Each row of a before or after table is a point. The points were changed in one or more steps. Then noise was added and the rows were shuffled. The steps act on how far a point lies along the listed directions, d1 being the first. What was done? A step turns or swaps two directions, mirrors them in a line or flattens them onto one, adds a multiple of one to another, or multiplies one. Angles are multiples of 10 degrees, from the lower direction toward the higher: turns from -170 to 170, lines from 10 to 170 but not 90. Use the fewest steps. Two steps may share a direction if one is a turn and the other turns, adds or multiplies; they go together, in the order done. Otherwise the lowest direction goes first.

Directions:
(1): [ 0.63 -0.18 -0.17]
(2): [0.24 0.58 0.25]
(3): [-0.08  0.29 -0.61]
Before, 9 rows:
[[ 0.22  0.59  0.10]
 [-0.33 -0.25 -0.15]
 [-0.26  0.29  0.02]
 [ 0.41  0.45  0.20]
 [ 0.37  0.47  0.50]
 [ 0.02  0.51 -0.26]
 [ 0.06 -0.35 -0.27]
 [-0.05 -0.23  0.55]
 [-0.94  0.36  0.28]]
After (9 x 3):
[[-0.18 -0.03  0.44]
 [ 0.23 -0.05 -0.69]
 [-0.46  0.76  0.19]
 [ 0.22 -0.52 -0.53]
 [ 0.20 -0.18 -0.62]
 [ 0.24 -0.13  0.32]
 [ 0.03  0.34 -0.67]
 [-0.94  0.26  0.17]
 [-0.23 -0.01 -0.18]]
Steps: turn d2 and d3 by 110 degrees; add -1 times d2 to d1

Directions:
(1): [ 0.32  0.05  0.62 -0.54 -0.37  0.06]
(2): [-0.24 -0.27  0.44 -0.09  0.53 -0.55]
(3): [ 0.67 -0.16 -0.41 -0.36  0.37 -0.13]
(4): [-0.34  0.19  0.00 -0.44  0.47  0.59]
Before, 10 rows:
[[ 0.22 -0.17  0.04 -0.17  0.14 -0.05]
 [-0.50  0.10 -0.84 -0.04  0.34  0.55]
 [ 0.39  0.06 -0.44 -0.18  0.12  0.12]
 [-0.22  0.12 -0.12  0.22  0.21 -0.06]
 [-0.17  0.24 -0.55  0.44 -0.09  0.70]
 [-0.26  0.19  0.21 -0.14  0.02  0.43]
 [ 0.11  0.26 -0.34  0.22 -0.43  0.38]
 [ 0.13 -0.05 -0.38  0.42  0.09 -0.39]
 [ 0.17 -0.13 -0.19 -0.23  0.28 -0.24]
 [-0.25 -0.09 -0.71 -0.02  0.67  0.07]]
After, 10 rows:
[[-0.13  0.26 -0.09 -1.51  0.58  1.19]
 [ 0.43  0.26 -0.19 -0.55 -0.04  0.96]
 [-0.02  0.18  0.49 -0.36 -0.18  0.17]
 [-0.44  0.33 -0.24 -0.34  0.57  0.89]
 [-0.18 -0.12  0.27  0.02  0.03 -0.05]
 [ 0.75 -0.19  0.16  0.15 -0.48 -0.80]
 [ 0.04  0.03  0.25 -1.23  0.62  0.48]
 [ 0.24  0.09 -0.12 -0.20  0.27  0.02]
 [-0.13 -0.08  0.37 -0.22  0.09 -0.24]
 [ 0.33  0.22 -0.11  0.00 -0.57  0.31]]
Steps: turn d2 and d3 by -30 degrees; turn d1 and d3 by -120 degrees; multiply d4 by 2.5

Directions:
(1): [ 0.30 -0.08  0.16  0.24 -0.34  0.72 -0.27 -0.64 -0.29]
(2): [-0.06 -0.24  0.17  0.18 -0.79  0.29  0.35  0.58  0.28]
(3): [ 0.10  0.19 -0.24 -0.02  0.48  0.59  0.82  0.06 -0.08]
(4): [ 0.63 -0.15 -0.54 -0.36 -0.20 -0.07 -0.13  0.38 -0.57]
Before:
[[ 0.02 -0.17  0.29  0.14 -0.13  0.06 -0.74 -0.39  0.23]
 [ 0.40  0.02 -0.24  0.04  0.42  0.34 -0.14 -0.48 -0.30]
 [-0.61  0.30 -0.03 -0.28  0.92 -0.42  0.22  0.30  0.09]
 [ 0.34  0.07  0.05  0.18  0.34  0.47 -0.09 -0.75 -0.34]
 [ 0.24  0.06  0.07 -0.03  0.49  0.21  0.00 -0.05 -0.18]
 [ 0.28 -0.25 -0.30 -0.09  0.13 -0.17  0.27  0.65 -0.05]
 [-0.03  0.33  0.20 -0.24  0.00  0.42 -0.07  0.16 -0.23]
 [ 0.16 -0.30  0.43  0.39 -0.15 -0.30 -1.10 -0.97  0.09]
 [-0.04 -0.59  0.10  0.48 -1.77  0.79  0.58  0.68  0.44]
 [ 0.13 -0.21  0.35  0.18 -0.54  0.42 -0.36 -0.52  0.35]]
After:
[[ 0.53 -0.13 -0.09  0.11 -0.18  0.18 -0.35 -0.37 -0.49]
 [ 0.59 -0.19 -0.07  0.17  0.24 -0.08 -0.85 -0.99 -0.35]
 [ 0.25 -0.14  0.00 -0.04  0.13  0.28 -0.59 -0.43 -0.05]
 [ 0.44 -0.16 -0.27 -0.08  0.03  0.00 -0.37 -0.12 -0.25]
 [-0.93  0.23  0.46  0.06  0.44 -0.33 -0.10 -0.02  0.38]
 [ 0.22 -0.06  0.16  0.01  0.17  0.03 -0.25  0.09 -0.14]
 [-0.02  0.24  0.21 -0.26 -0.12  0.27 -0.17  0.27 -0.16]
 [-0.03 -0.17 -0.10 -0.02  0.16 -0.32  0.35  0.68  0.20]
 [ 0.18 -0.28 -0.40  0.31 -1.04  0.97  1.08  0.68  0.07]
 [ 0.56 -0.18 -0.11 -0.08 -0.26  0.59 -0.19 -0.42  0.02]]
Steps: turn d1 and d4 by 40 degrees; flatten d2 and d3 onto the line at 30 degrees
